Every row gives one point. The window is the flat piece filled in between its corners: a triangle in 3 columns, a solid with four corners in 4, and so on. A path goes straight from each point to the next, and from the last back to the first. List the points from which the path goes on through the window.

Window, 4 rows:
[[  9   9 -25  92]
 [ 12  15   6 -65]
 [  7 -29  20 -51]
 [-43   9 -12  43]]
Path:
(1): [ -2  -9  76 -27]
(2): [ 11 -33 -24 -52]
(3): [-26  12 -74  31]
(4): [-41   5  25  44]
(5): [ 3  5 52 15]
(6): [ 43  -4 -20 -39]
(7): [ -1  -2 -39  56]
(8): [ 10  35  29 121]
Through the window after points: 1, 3, 7

Window (8 x 8):
[[-50  40  10 121  64  40  59 -13]
 [  1  32  -7 -18 -40   8 -10  -1]
 [-13 -12 -38 -39  -8 -42  -9 -10]
 [ -2 -42 -16 -42  -1  15   8 -13]
 [ 21 -15 -41 -20 -46  -7   4  65]
 [  2  15   3 -33  16  -6 -19  27]
 [-22  -2  15 -34 -42 -21  11  37]
 [ 27   3  -5 -21  -3 -20  37   1]]
Path:
(1): [  4   3  15  -8 -33 -20   0  25]
(2): [-43   6  -8 -34  -6   1  24  23]
(3): [  7   0 -31 -59 -17  26  51  13]
(4): [  6 -14 -31  -4 -32 -31 -18  44]
(5): [  6  -9 -18   5  -2 -11  -6 -10]
(6): [-31  30 -39 -32   5  11  39  46]
(7): [-34  16 -32 -34  12  15  18  -1]
(8): [ 14 -18  15  19 -24   5 -17  13]
(9): [-2 -8 13  4 -3 -1  2  4]
(10): [  4  20  -8 -18   4   9  38  26]
(11): [-12  59 -25 -60  16 -15  32  18]
(12): [  9 -28  -7  -7 -11 -20  -9   0]
Through the window after points: 1, 3, 11

Window (9 x 9):
[[  63  -18   -6    6  -59  -25   19  -56   38]
 [  15    9    4  -15  -14  -25   63  -29   47]
 [  -8  -30   -4  -24  -19   38  -10  -18   24]
 [  38    9  -26   26   20   -8    4  -41   50]
 [ -15   83  -27  -19  -68   84  -29   29  -26]
 [  30  -29  -60  -16   -7  -45   26  -21   18]
 [  84   23   18  -25   -4   19   29  -17  -25]
 [-121   34   -1   44   53 -119  -62 -100  -88]
 [  30  -35  -24   41  -14   -2   64  -42   11]]
Path:
(1): [ 31 -20 -16  -2  -1 -22  14 -83  24]
(2): [-18  29 -18  13  13 -24   5 -69  -5]
(3): [ 35 -44  -6  41   6 -99  -4  -3 -10]
(4): [  1 -18  26  23 -10 -41  39  55 -12]
(5): [  47  -22  -58   29  -19   31   53 -112   24]
(6): [  7  46 -34 -33 -22  26  47 -38  13]
(7): [ 22  -9  32  26 -35   3 -36  29  -3]
(8): [ 14 -42   2  27 -51 -18  27  37   0]
(9): [  5  27 -25 -16 -19  30   6 -33   9]
(10): [  0  11 -13 -10 -11  19  -7 -73  -6]
(11): [-13  10   4   4  -5 -31  -9   9 -21]
(12): [ 22  -1  -4  31  -1 -37  27  -4  32]
Through the window after points: 4, 6, 8, 10

Window, 12 rows:
[[  39   50   50   45  -17  -12   58   -6  -12  -72  -51  -14]
 [   7  -26   61   44   33  -23   28  -36   24    7   34  -32]
 [ -56   71    3  -44  -36   25   51   -7  -43   35  -37  -40]
 [  16  -89   32   16   35   22   28   57   15   20  -16   -5]
 [ -40   92  -20   41   41   17   24   -9   63   -2  -90   16]
 [ -36   98   -2  -10   21   11   40   51    4    8    5   27]
 [ -32  -86    1  -44   37  -28  -23    9  -12  -16    9   23]
 [  11 -121   17   50  -49  -34  -12   18   21   -1   29   27]
 [  49  -35   58   28    4   27  -61  -10   43  -17    5    5]
 [  81  -62  -19    4    7   -5   10  -34   18    2   38  -13]
 [   8  -89   29   65   15   61   31  -20    0  -41   35   20]
 [ -40  114  -24   55   47   19   16   20  -56   18  -49  -34]]
Path:
(1): [ -5 -50  16  29  54 -17  38 -18 -55  25 -58  41]
(2): [ -6  19  36  21  15   6  29   2 -15   1 -13  29]
(3): [-32   2 -17  24 -18  14   6  37  37 -39  -4 -79]
(4): [-24 -21  -6  -2   9   8  26  16   4 -29   1 -17]
(5): [ 34  11  33  58   8 -39   7 -31   1  47 -46  58]
(6): [ 39 -14  14  19  -5   7  -3 -12 -19  10  -9  32]
(7): [-21 -49  28  26  14  41  -9  24  84 -59  14 -57]
(8): [-42  44 -15  53  30  -3  17  -8  50 -31 -45 -18]
(9): [ 10  48  25   9  30  27  26  -8  25  40 -53  39]
(10): [ 14 -10  54  13   0  18  31 -41 -23  29 -27  27]
(11): [-18  27 -26  38   6  -6  11  27  17 -51  -2 -32]
(12): [-61 -56 -17  48 -11  10 -16  10  28 -32  43 -37]
(13): [ 56 -16  39 -16   7  -7  31   5 -15  57 -41  63]
(14): [  7   0  48  13  24   1  11 -13 -37  29   0  85]
(15): [-39  78 -25  -7  13  15  32  62  42 -24   2 -44]
(16): [-36  26  27  15 -16  28   7  24  36 -20  18 -30]
Through the window after points: 8, 14

Window:
[[ 11 -10 -12  14 -38  31 -19  26  -1  16   0  -5  20  -5]
 [ -7  12 -46  29  -6  -2  10   6  -5 -46  29   9  22  14]
 [ 35 -19  15  -7  -3   4   0  -7  32 -17  11  -6  61  26]
 [ -7 -35 -46 -23   3  15  13   9  -1  31  21 -34  23  21]
 [ 10 -23  17  47  68  -6 -16 -33 -53 -11  25  20 -44 -21]
 [ 21  42  15   9 -30   2  51  26 -40  21  37  47  -8  29]
 [  7 -48  13 -14 -24  -9  -6  32   3   7 -35 -35  20  54]
 [ 22  63 -54   3 121 -10   8 102  32 -50  26 -40 -48 -11]
 [-20  58 -24 -77 -42  65  23 -54   7 -30 -47  28 -65  39]
 [ 67  -1  -3 -17 -18 -20 -26  23 -23 -13  10  -9  45  41]
 [ 10   5  17 -36 -33   4  15  27 -17 -25  34   0 -24  -1]
 [-13  -7   7  28  -4 -48  11 -57 -12  32  24 -70   2 -34]
 [ -5 -22 -17  11 -38   6 -36   6  24  18  40  -8  12  45]
 [-45  22 -24 -17  40   4 -27  28 -13   3  13  52  32  16]]
Path:
(1): [-10  -3  -8  24   8   9   5  -6  -9  -7  39 -44  18  23]
(2): [-12  22  11 -11 -23  40  18 -21 -30 -18  19 -29  -4  20]
(3): [ 28   4 -53 -46  18 -21  -2  29  58   3 -40  50 -23  27]
(4): [  2   6 -36   4  17 -34  -4  37   4  -8  -5  18   1  -6]
(5): [-32  18   3 -14 -18  75  -9 -31 -22 -15  44   9  27  51]
(6): [  3  18  11   3   4  26   8  21  -3 -17  11 -45  19  28]
(7): [ 12 -14 -34 -23   6 -29 -12  13   1   0  14  38 -25  17]
(8): [ 41  -9 -16  -1  -7 -28   6   2  18  13  -2  15 -10  21]
(9): [-20 -11  16   0 -13  41  -9  17 -40 -24  40 -49  18  17]
(10): [  2   9  28  25 -20  34  -6   5 -31   5  24 -11   1  29]
(11): [ 23  10 -54 -15  33 -40  28  21  26 -28  20  24  13  -1]
(12): [ -2   8 -17 -25 -12 -30 -20   7   0  22  -9  54  -6 -13]
Through the window after points: 2, 4, 10, 12

Window:
[[ 38 -36 -16  50  49 -37 -56   5 -22  12   7 121 -51  12]
 [-12 -24  52  13 -12  61 -75  67 -23  39  40  81 -54  -4]
 [-67  51  17   8 -24   9  79 -29   1 -18  -9 -87 -31  -6]
 [ 53  -6  79  39  46  21 -60  27  36   3  -6  73 -16  57]
 [-57  27   4 -23  17   8  49  10   6 -43  -1 -40  85 -67]
 [ 47 -26   7 -26 -53   7  79 -65 -58 -80 -65 -30  46 -18]
 [ 26 -24  77  37  65  31 -54 -10 -17  27  97  32 -37 -30]
 [ -8  30  15 -83 -27 -64  30 -42 -81 -84 -34 -78  46  24]
 [ 63  -2 -11 -25 -81 -71  46   2   6 -52   6 -49  46 -17]
 [-47 -15  64 -72  13  -4  28 -23  44  38   2 -11 -16 -58]
 [-21 -89  58  65 -14 -39 -27 -29 -49   1  20  60  34  74]
 [ 34 -71  49  19  84  19  -9  88 -20  55  35  44 -48  20]
 [-59 -23 -26 -61  27  71   3 -30  49  12  49 -64  10  -5]
 [-11 -68  38  74   6 -23 -99 -44 -67  53 -54 -39  33  24]]
Path:
(1): [ 52   4  28  -1  -7 -33   4 -41 -28 108  55  75  51  -4]
(2): [ 86  27  37 -38 -38  -5  -3  18 -26  74 -47  20  31  -7]
(3): [-66 -53   8  22  12   0   2 -11 -12 -58  23  -2 -12  15]
(4): [-10 -28  -1  -2   5  27 -39  39   1 -22  30 -43 -59 -19]
(5): [ 16  11  53  -3  24 -10  44 -27  -8  26 -10  38  38  18]
(6): [ -40   52    3  -46  -35  -14   40   32 -100   81   46   12    1    0]
(7): [ 34 -57  41  19  35  22 -32  -6  44 -57 -17   6 -12 -21]
(8): [-57 -97  25   5 -42  70 -40  27  26 -43  55 -55  14  14]
(9): [-11  17  -7 -35  57   7  12 -47   1  45   6 -13   2  -6]
(10): [ 26  18   5   6  23   0  36 -23 -29  51  27  19   6  31]
(11): [-18 -78  33  26   7  -1 -40  28 -18 -71 -17   9   9 -22]
(12): [-10 -46  39  13  25 -12   9   5  24 -27  20 -18 -37   2]
(13): [  4  20  30  12   5  22 -15 -15 -40  22  29  21   1 -19]
(14): [ 18 -10  43   1  24  -9  -8   0 -16  41  29  33   8  29]
(15): [-50 -60  18  56  -2   2 -52   7  16 -65   3  -2 -33   3]
(16): [  0 -38  57  23  46  35 -26  14 -13 -49  33 -23 -48 -19]
Through the window after points: 8, 12, 16

Window (14 x 14):
[[ -60  -27    6  -62  -52    6   -1    4  -11   89  -92   32  -62  -16]
 [ -28  -27  -40   21   33  -24    9   20   74   56  -18  -50    2   26]
 [  23    0  -85   63   79  -12   31   16  -46    0   50   29  -36  -62]
 [  31   30   -1   28  -37    6   40  -23   28   39   27   27  -21   42]
 [ -54  -11  -21  -22   12   60    4   38   14   -9  -16   11  -85  -38]
 [  24   19   -5   35  -70   96  -18  -30  -39   67  -29  -10    6    3]
 [   1  -50  -43  -10  -60   19   15  -70   -6  -44    3    4  -48   14]
 [   6  -42   97    0  -97   39   62   -6   42   28    7   38   23  -18]
 [  46  -31  121   29   28   32  -37   17  -61  -43    3  -24   14   79]
 [ -28   16   31   35   11   -1   -6   34   12   26 -101    6   16   19]
 [  32   -3    2   33   40  -20   15  -89   29  -24   43  -21  -58  -36]
 [   5   -6  -37   58   -4  -35   91   40   37   30   17  -35 -106  -38]
 [ -11   34   18   19  -26  -23  -54   47   -3   37  -17   20   33  -47]
 [ -96   -5   39  -29    9  -17   48   14   30  -14    3  -47   22    9]]
Path:
(1): [ 65  -1   6 -23 -26  28  45   1  35  25   3 -34 -11 -19]
(2): [ 43 -24 -16 -25 -25  15  76   9  30  34 -45 -68  19   0]
(3): [-37  26  34  86   0 -13 -55 -45 -13  16  59  74 -51  -3]
(4): [-64 -10  63  65 -31   4  12  -9 -27  33  11  10 -46  16]
(5): [ 37  -8   2  14   5  23   8  10  -6   9 -10 -18 -14   6]
(6): [ 64  21  17 -56 -28   9  24  40 -17 -22 -11 -32 -28   3]
(7): [-30 -19  -5  36   6  14  28 -20  23  22   6   0 -32   7]
(8): [-77  20   6  66 -26   5  -6 -23 -23  34  -2  46 -20  54]
Through the window after points: 4, 8

Window (14 x 14):
[[  29   56  -10   38  -36  -17   32    4    3  -16   25   29   76  -58]
 [  58   34   35   -1   12   26   78   26   97   36   25   32   59  -25]
 [  21  -59  -42  -22    0  -20 -118   31   -9   24  -53   42  -69  -14]
 [  -7  -54   10    0   13  -34  -66  -32  -43   36   16   72  -10   37]
 [ -31   56    9   26   14   64   56   45   43  -16   -8   24   75   -4]
 [ -15  -78  -78   27   15  -10  -38  -35   46   36    5  -42   11   -3]
 [  37  -97  -90    6   36  -20   16   67  -78   41   35  -49   30   26]
 [  54   46  -48   30  -30   42   95    5   39   30  -25   27   51   40]
 [   0    7  -20   -7  -40   63   67    9   -3   59   25  -11   16  -33]
 [  32  -71   14  -13  -48   14 -114   -9   -4   13  -14   19   48   20]
 [  46   -4   -1   56   41   44   77   -2  -24   42  -36    8   68  -50]
 [  45  -29  -37  -27   35   31  -44  -43   -1  -27   13  -24  -20    5]
 [   6  -40   29  -27  -15  -63 -121  -16   -8   34  -48  -45  -48   50]
 [  24  -62   14   38  -26    4   94   27  -18  -31  -10   33   22  -19]]
Path:
(1): [  6 -64 -75 -67   9 -21  20  28 -21  17 -21  17  44  -1]
(2): [ 21 -15  18  50 -16  18 -21  -7 -10   7  -4  -4  -1   6]
(3): [ 49 -21   8  83  -3  57   8 -25  28  33  44  61   3   2]
(4): [ -1 -33 -33 -53  -1 -41 -31  22 -21   9 -21 -25  21  16]
(5): [  3 -19  24 -44  14  14 100 -15 -18 -38 -64  -3  83 -34]
(6): [ 47 -58 -43  92 -29   3 -28  43   5  47  42  40 -44  14]
(7): [ 58   0 -19  79 -75  80 -70  -9  -2   2   5 -39  -7  35]
(8): [  9 -47   5 -30  -5  -7 -33   5   6  21 -15  30  51   0]
(9): [ 33 -19 -30 -10  22  -3  33 -14  -9  20 -21  -1  35 -17]
(10): [ 13 -17 -11  49 -17  30 -17  43  34  12  21  30 -35   2]
(11): [ 68 -30 -22  66   9  34  -6  40 -44  22  18 -50   2  37]
(12): [-16 -44 -38 -41  -9 -13  -9 -14  30  25 -24  44  53 -22]
Through the window after points: 5, 7, 11

Window, 14 rows:
[[   1  -19   19  -14   42   11    4   38   31   -3  -14   39   22  -37]
 [   9   -9   49   26   17   35  -15  -18    5   25   28   -6    2   -4]
 [  -3  -21  -50  -14  -18  -29    0  -10   16  -30  -68   39  -16  -13]
 [ -25    8  -54  -59   85  -22  -21   64  -11    7 -121    2  -13   25]
 [   1  -40   22  -75    6   -8   20   26   22   97   10  -35   42   67]
 [ -56   16  -28  -10    9  -20  -33   -1   11  -11  -43   42   52  -38]
 [ -28  -27   22  -40   16  -32  -36   17  -20  -26  -54   14  -10  -39]
 [  30    0   32    3  -12    4   15   25  -29   36   27    0   30  -31]
 [ -27  -16    7   10    0  -25   34   -9  -12  -59   -9    3    8  -18]
 [ -16  -35  -39  -36   -6   31    1   -7  -12  -30  -31   10   38  -35]
 [ -22  -14   20   -5   -4   34   34   32   13   52   19  -19  -25  -25]
 [ -15  -13  -29  -20   24  -45  -21  -29  -10  -36   28   25  -10  -39]
 [ -11  -24   25    1  -40   42   15   29  -15    7   53   31    8   13]
 [ -15   36  -14  -56    7   -4  -10   -3   12  -47  -46   26    6  -29]]
Path:
(1): [ -9   1  -4 -23   8 -12  17 -11 -10   0 -22  56  24 -27]
(2): [-29 -17  -9  -4   8  -8 -29   9  11 -44   9 -35  -9 -12]
(3): [-17  -6 -16 -22  10 -13 -12  35  -2 -39 -23 -24 -13  -5]
(4): [ -9 -15 -18 -33  41  -6   0 -18 -14  36 -24  60  27 -25]
(5): [-31  -5   6 -11  26  10   6   0 -24  -3 -10  21   5  -9]
(6): [  7  -8   2 -28 -22   6  -9  31  36  12   3 -12  21 -34]
(7): [ -5 -11  -2  -7 -27  19   3  20  11 -19  10 -10  20   7]
(8): [-13 -16  42 -27  46   5  -1  -6 -23  53   9  62 -10 -25]
(9): [-16  -5  17 -22  41   8  41  14 -45  52 -37  30  20  11]
(10): [ -2 -12 -11 -18 -15   3 -24  13  26 -15  -3   9  -3 -31]
(11): [-10  -9   1  -2   4  -7 -31  19  10 -14 -28  -1   8 -29]
(12): [-24 -27  17 -46  22   6  16  -6 -24   6 -15  28   4 -16]
Through the window after points: 1, 3, 7, 11

Window, 14 rows:
[[  46   67    4  -17   11   50   12    4   -7   55   44  -47    9   -8]
 [ -18  -17  -37  -33  -18  -56  -14  -51  -42  -44   22  -58  -42   33]
 [  -8  -60   45   -4    1  -25  -16   81   63   21  -37   60    1   10]
 [  38   42  -22   -3  -34  102  -23  -19    2   19   56  -46   54  -11]
 [  14   29  -69   -7   -4  -24   17  -50   -4  -42   67  -12  -27   49]
 [ -36  -17  -35   21   30  -18   55  -46  -27  -59   -1  -16  -31   28]
 [ -29  -26   46  -21  -42   19    8   41    7   24   10   72  -74   -6]
 [  -8  -24   43   17  -82   -5    0   17   27   84    1   19  -17   39]
 [  18   29  -23   15    6   -5   -4   -9    0   16   26    9   57  -64]
 [ -38   49  -30    1  -20   19   10   32  -10   13   60  -39   50    9]
 [ -29  -13  -72    0    0   -7  -12  -18    3   16    2  -10  -58   17]
 [  -6 -105  -82  -26    4  -70   42   -4  -30  -15   14    3  -11   24]
 [ -12  -40  -30   34   23  -33  -11  -19  -28  -17   67  -29  -31   24]
 [  40   56  -37   13  -26   49  -30   22  -60   40   26   -6   59   22]]
Path:
(1): [-53 -95  32 -35 -11  15 -59 -73 -26  11  63  35 -34  22]
(2): [ 43  58 -49  50   8 -33  59  73   9 -13   1 -35  15   9]
(3): [ 46  10  -4  66 -41   6  26  38   8  15  18 -31  11 -12]
(4): [-40 -10 -27 -70  17  -9 -11 -41 -30   4  39  23  10  23]
(5): [-28  -7 -12 -24  79  20 -19  -6   3  13  48  53  24  21]
(6): [  26   16   14   14 -121   -2   30   36   -1   31   -4  -59  -48   -7]
(7): [ 12  10 -44  63 -54 -19   0  35  30   3  28 -51 -12 -25]
(8): [-28 -67  11 -74  12 -15  21 -45 -45  27   8  58 -22  75]
Through the window after points: 5, 7

Window, 14 rows:
[[ -24  -25   -7    1   27  -24   28   -2  -55    4  -19   20    5   77]
 [ -19    3  -22   43    4   -9    9   51   41  -45   37  -20   -1  -10]
 [ -19    8  -46  -30  -26  -48   -5  -66  -41  -17   12  -11   26   -9]
 [ -15  -12   -8   78   65   19    6 -116   21   56  -99  -57   17  -13]
 [ -16   74  -33  -73  -42   16  -34   40  -18    5   11   -4   32   67]
 [ -90   33   11  -28    5   39   33   22   22   16   26    9  -57  -15]
 [ -20   11   67    0   40  -98   10    8   10   -4   13   36   21   31]
 [ -64   14  -38  -14  -24   57   20   -8    5  -28 -104  -33  -22  -27]
 [ -11   23   26  -41   89   23  -23   32   -8  -52   96   -6   33  -35]
 [  21   94  -16  -22   64   23  -16   23  -33  -28   16   41  -23   52]
 [ -51   32   -8    7   51   -7   38  -54  -20  -66   24    2   62   25]
 [ -22    1  -22   12   57  -14  -82  -88   61   -3  -64    1   -2   61]
 [  27  -26   33   26    4   19   56  -11   37  -53   27  -43   -4  -11]
 [  42   30  -13   -6   35  -68  -23  -45  -53  -26   19 -121   17   65]]
Path:
(1): [-20  13 -28 -63  38  -9  39 -24  22  10   5  18  24  -8]
(2): [-27  35  37  86   0  12 -16  29 -51 -58  22 -55 -12  40]
(3): [-39  24  39  14  18  14 -48  11 -41 -15  -3  17  40 -13]
(4): [-13  20 -28 -12  35 -46  60   1  64 -16  27 -11 -47  45]
(5): [  9 -24 -76 -19  99 -15   7  55  68  13 -24  26  25 -37]
(6): [-54  41  51   2 -35  -2 -21 -95 -74 -42  18 -35  -9  80]
(7): [  3 -11  13  32  14   4 -24 -53  -3 -49 -22  -6   2  -3]
(8): [-28  30 -28  -4  71  -3  51 -10  57  62  -2 -76  14  39]
(9): [-31  37 -91 -19  90  32  30   1  58 -10 -60  39  33  18]
(10): [ -4   0 107  24 -24 -52 -50 -20 -44 -21  56 -58 -21  42]
(11): [-21  16  13  44  -5  18   0   6 -24 -15  14 -15 -21  16]
(12): [-41   5 -46 -36  57 -35  23   9  86 -29   7  -9  31 -14]
Through the window after points: 3, 5, 7, 11

Window, 14 rows:
[[  65  -41   30   24   -8  -25  -52   83  -31  -69    3    2    4   50]
 [ -35  -24    7    7  -37   52    4   44   51   -4  -87 -102    1   76]
 [  -6  -91   -5   14   -4  -24  -33   92  -57   17  -13   63   42   31]
 [ -20   -4  -19   40  -27   53   24   53  -12  -17   -1   31  -28  -43]
 [  33  -25   -6   35   53   53   19   11   51  -26   -9   49    1  -12]
 [  23   15  -25   41  -23  -39   25  -26   10  -30  -12  106  -43   67]
 [ -24    5  -42   24   32   64  -27  -13  -35  -50   66   -9   35   38]
 [  49  -70   69  -49  -11   -6   16  -56   60  102   34   48   71  -76]
 [  85  -45  -35  -31  -39   31   22   76  -37  -13  -12  -17  -49   80]
 [  23  -66  -82    1   -7   18   63  -11    2  -30   78  -40   21   16]
 [ -33  -12  -23  -36   22    4   93   -1   20  -21   24   -7  -17   34]
 [  58   -7  -30   20   -9   31   75   -9  -77  -30  -42  -62  -57   16]
 [ -11   -6  -20   -7    3   15  -24  -42  -37  -74  -44   68    5  -59]
 [  30  -48   40   -9   -6  -40  -61  -25   33   34  -48   10  -62   21]]
Path:
(1): [-21 -74   1   8 -32  42  52 -15   1 -49   3  -4 -27  19]
(2): [ 75  23 -31   1  31 -25 -39  76   1  66  13  10  20  33]
(3): [  3   8 -31  -4  -5  26   0   4  19   6 -49 -33   1  12]
(4): [  -4 -121   80    5  -37   15   19   22   -3  -55   14   28   13   29]
(5): [-22 -67  -5 -14 -39  70  68  -8  -7   6  -9 -21  -5  30]
(6): [ 64   3 -45  14  22 -15   5   4  22 -41  25  -7 -14  13]
(7): [ 37  -8 -15  -6   2 -16 -19  25 -11  20 -22  13  11   2]
(8): [  7 -68   5  42 -20  76  44 -25 -12 -54  18   4 -25  28]
(9): [ -1 -77  27   2 -54  62  30  41  11 -15   8  23 -39  81]
(10): [ 46  -5 -45   3  14   5   1  18 -24 -22  -2   3  -2  23]
(11): [ 38   4 -57   0   1 -28 -14  76   0  55 -11  -4  -6  33]
(12): [ 26 -56  30  12 -24  38   9 -26 -11 -53 -16  23  -6   8]
(13): [  1 -68  40 -10 -26  53  18 -48 -14 -21 -11  15 -24  -7]
(14): [ 40   3 -58  10  17 -24  28  59  16  31   4  11  10  18]
(15): [ 23  -7 -52   7  -8  -4  -9  15 -14 -26 -17  28  42   5]
(16): [-32 -91  54   1   9  14 -17  22 -51 -14 -13  69 -36  -9]
Through the window after points: 3, 9, 15

Window (14 x 14):
[[ 45  -7   0  -6  -1 -45  38  15  -9 -51 -12  22 -15  35]
 [ 43  40  -3 -29  52   1 -29  32 -32  -9  -7 -13  12 -12]
 [ 46  25  -3   5  -7  17  36  26  24  52  47 -10 -15 -56]
 [ 99  25 -18 -38  42  -3 -26 -23  36  -7  -5  -1  -6 -39]
 [ 30 -19  14 -76  10  25 -28 -60 -38  44  -3  -5  58  23]
 [ 69  39  59  -9  14  26   0   1  26  14  31  -9 -19  33]
 [-39  20 -18 -32 -65 -18  36 -26 -51  -1   0  10 -81  28]
 [ 21 -21   5   3 -64  -4  13   0 -11 -57  63 -15  -8  -2]
 [-18  16  -4 -31  28  -8  24 -55   9  22  16 -63  -4 -46]
 [  9   4 -39  34   3  15  21 -22  -8  -4  -6  21 -27 -16]
 [ -9 -23 -32  14 -13   0 -40  31   9  16  13 -21 -30 -21]
 [  8 -90  33 -17  17  63 -26  23 -35   6  58  10 -10  22]
 [-13  20   8  11  44 -35   9 -55  20   0 -10  66  -3 -55]
 [ 41  -7 -49 -18  34  17 -49 -31  -6  75  79 -29 -41  28]]
Path:
(1): [ 48   6  61  15 -40  11 -24 -12 -44  31 -11 -25 -13   9]
(2): [ 46   5   7 -14   5  -9 -12 -17 -15  11  16 -18 -18 -10]
(3): [  4 -16 -39 -24  12   6  -1  -6   4  -1  18  12  -5  -9]
(4): [ 35  22  -8 -31  18 101  55  -8  49 -28  28  17  17  10]
(5): [ 25  14   1 -13   6 -30 -21   4 -34  20   8 -12 -21 -14]
(6): [ 19 -21  18  -4 -11  11  -5 -38 -25  17   7  -7   2 -18]
(7): [  10   51  -48 -121   51  -14  -18  -24    6   27   10   39   19   60]
(8): [-19 -11 -87 -58  60  12  13 -26  40  -1  69  20 -12 -27]
Through the window after points: 4, 6

Window:
[[ 10 -31  37 -26  26   1 -26  21  45 -10  14 -60  20 -25]
 [ 49  -7 -49 -22  74  44  16 -27 -24   0  15   6 -40  11]
 [ 34 -19   8 -71  23 -26 -20  87 -15  60  13  11 -13 -55]
 [ -1  67  -2  26 -42  20   4  25  54  16 -70  76  11  20]
 [  7 -32 -15 -10  38 -26 -43  45 -28  64 -29 -52 -46   8]
 [-30  85 -46 -44 -29  20  26  21  38  56 -24  -4  -2  20]
 [ -1  28  28   8 -52  20   6  65 -29  12 -21 -35 -21 -62]
 [-64  47 -69  11 -76 -41  50  22  22   4 -40  72  46   0]
 [-49   1 -32  23  -5 -26 108  49  97  46 -53  47   8 -63]
 [ 24  36  32  36 -60  11 -67  17  23 -11  87 -15 -95   2]
 [ 37  25  15  58 -72  63 -94 -35  17  46  71 -18 -21 -38]
 [-44 -19  47 -37  51  21 -29  10 -31  44  18   4 -41 -33]
 [  5  79 -28 -30 -91 -33  68 -72  19  50 -80  70  -6  36]
 [ -5  53   7  47 -74  18  90 -12  39  56  -2  58  49  64]]
Path:
(1): [ 20 -62  30  -7 -61  69  16 -37 -18  27  22  24 -86 -30]
(2): [ 13  52 -28   2  34   3 -19  18  15  15   4  -2   2   7]
(3): [-21  67   8  -5  25 -60  22 -33   5  80 -49 -42  24  20]
(4): [  3  10 -31  -4 -50  50  36  29  25   6  -6  68  -3  -1]
(5): [ 18 -77 -87 -71   0  14  39 -12 -32   1   7  -7 -52  27]
(6): [ -7  76  60  53  26  -8 -38  47  47  63 -25 -11  13 -34]
(7): [ 16  79 -43  23   2 -32  29  -8  45  26 -12  54  39 -31]
(8): [-88 -44  21 -33 -79  51  15  31 -14  30 -31 -32 -76  48]
Through the window after points: 1, 5
